Rows are points. Two turns around zero, p and q, are shown by what they do to some points. Write where each new point lands after one turn and then the other. Backwards means that the second turn is done in reverse. Each puzzle has new turns, and all numbers are rounded.
(in the rows, 128 means zero)

Turn p:
[130 190 129] -> [172 160  99]
[141 126 143] -> [141 116 137]
[ 90 121 133] -> [110 156 148]
[124  84 120] -> [ 91 108 144]
[155 119 115] -> [126 101 113]
Turn q:
[ 97 153 127] -> [134 142 165]
[181  99 155] -> [144 116  65]
[104 121 119] -> [123 114 150]
[130 139 111] -> [112 139 132]
Where do these land?
p, then q: [122 112 138] -> [146 121 131]
q, then p: [156 147 135] -> [135 140  96]
p, then q: [ 69 126 134] -> [161 166 160]
q, then p: [165 126 105] -> [104 158 108]

Turn p:
[126 150 100 128 158 131] -> [102 125 118 145 142 158]
[138 147 194 144 106 114] -> [142 153 188 101 134 104]
[155 128 131 154 140 138] -> [135 155 136 156 135 129]
[122 129 116 129 129 168] -> [118 135 120 143  94 143]
[136 134 103 144 105 137] -> [106 140 113 142 118 106]
[110 121 118 148 149 113] -> [126 102 135 152 143 131]
[108  88 134  48 108  95] -> [165  86  87  57 128 126]
Turn q:
[159 186 148  99  87  81] -> [175 172 157  71 148 101]
[112  94 126 158 126 128] -> [106 105 146 157 136 139]
[158 134  78 143 102 160] -> [156 116 144 151  71 107]
[144 112 115 141 162 137] -> [139 118 103 162 128 137]
[132 180 156 118  95 124] -> [130 177 147  93 127 101]
[103  90 129 126 153 146] -> [ 97 103 107 142 127 157]
[120 124 151 134 162 129] -> [112 138 103 141 151 139]
[130 100 130 113 133 136] -> [126 117 122 128 122 158]
[ 94 132 118 119 132 111] -> [112 105 122 107 142 114]
Where do these land?
p, then q: [112 107 143 129 109  96] -> [152 118 129 123 154 158]
q, then p: [148 173 120 142 158 114] -> [109 137 115 141 183 125]
p, then q: [121 154 132 138 170 155] -> [ 87 155 128 147 105 126]
q, then p: [130 125 148 134  86 100] -> [150 140 162 103 130 153]
q, then p: [161  72 147 107 142 157] -> [113 163 123 157  67 131]
q, then p: [ 96  92 105 110  95  99] -> [189 112 123 110 103 139]
p, then q: [138 137 115 155 145 149] -> [107 139 137 150 128 102]
q, then p: [118 165 114 108 120 154] -> [108 118 108  93 137 104]

Turn p:
[109  93 127 155 139  85  97 124 153] -> [ 85 137 142 149 109 130 100 101 165]
[103 141 112 105 102 145 158 160 165] -> [127 103  96 104  90 123 121 173 120]
[ 88 114 120 122 156  83  98 135 135] -> [ 90 131 156 151 113  96  88 123 139]
[144 134  94 125 117 147 144 119  97] -> [153 113 101 113 155 117 131 111 111]
[ 95 180 166 167  83 105 120 148 152] -> [142 169 112 154 103 173  81 179 140]
[130 147 109 119 150 156 138 112 136] -> [127 114 116 123 155 107 150 150 134]
[160 100 150 129 154 109 147  93  85] -> [122 164 158 106 159 126 152  80 112]
[189 112 127  94 140 132 123 104 100] -> [147 105 167 101 163 133 157  92 116]
[122 101 172 133 124 119 103 121  97] -> [118 151 156 158 122 151 132  99 101]
[134 137 119 119 109 171 142 124 143] -> [136 103  99 119 132 141 153 149 121]
[133 150 112 140 133 157 140 168 146] -> [160 118 102 130 106 110 143 153 148]
Turn q:
[156 160 110 116 126  99 123 139  90] -> [120 131 117 137 164 128  88 109  94]
[118  84 160 156 131  97 155 164  92] -> [120 106 130 158 112  55 105 120 150]
[158 137  67 104 131 139 114 138 146] -> [143 126 118 149 175 172 140 151 108]
[ 93 131 128 119 108 148 145 117 155] -> [144 157 134 124 109 133 168 120 136]
[ 97 101 188 124 158  88 151 127 124] -> [ 89 121 111 105 110  63 137 114 162]
[ 79 127 140 149 119 125  98 101 173] -> [148 157 133  87 108 142 138 134 183]
[150 147 100  98 108 160  99 131 117] -> [141 134 107 146 129 179 120 133  93]
[148 162 101 133 152 147 131 147 106] -> [108 116 149 156 152 159 116 111 109]
[141 136 117 138 103 139 136  98 158] -> [155 140 151 103 127 140 144 146 111]
[113  82 162 146 150 114 144 108  97] -> [124  82 123 113 102  81 127 110 149]
[156 141 132 123 123 152 113 138 151] -> [116 137 135 132 122 156 127 161 112]
Where do these land?
q, then p: [117 103 138 168 160 120 131 124  92] -> [ 77 122 146 131 114 158 124 104 144]
q, then p backwards: [ 97 119 134 113 111 168 140 170 135] -> [109 112 164 166 142 152 109 154 134]
p, then q backwards: [140 117 118 108 131 166 114 106 126] -> [141 113 103 114 160 137 150 118 124]
q, then p backwards: [136 139 132 113 146 145 166  79 131] -> [152  91 138  88 131 148 153 117 118]
p, then q backwards: [130  72 153 145 109 129 161  96 112] -> [105 182 138  80 140 144 136 107 122]
q, then p: [152 141 154 145 145 113 129 165 127] -> [114 144 137 170 106 122 102 138 129]
q, then p: [141 157 142 172  99 121 114 119 128] -> [148 118 169 156 130 158 126 144 115]
q, then p: [111 117  64 120 136  96 105 150 165] -> [140 126 132 119 127  85 167 148 191]
p, then q: [128 131  86 115  99 101 132 166 119] -> [158 119  83 117 134 140 101 157 117]
p, then q: [155 142 168 140 135 114 117  88 125] -> [ 76 127 154 120 106 149 145 121 129]
p, then q: [102 172 121  68 136 135 100 145 146] -> [114 119 106 172 112  88  89 156 159]
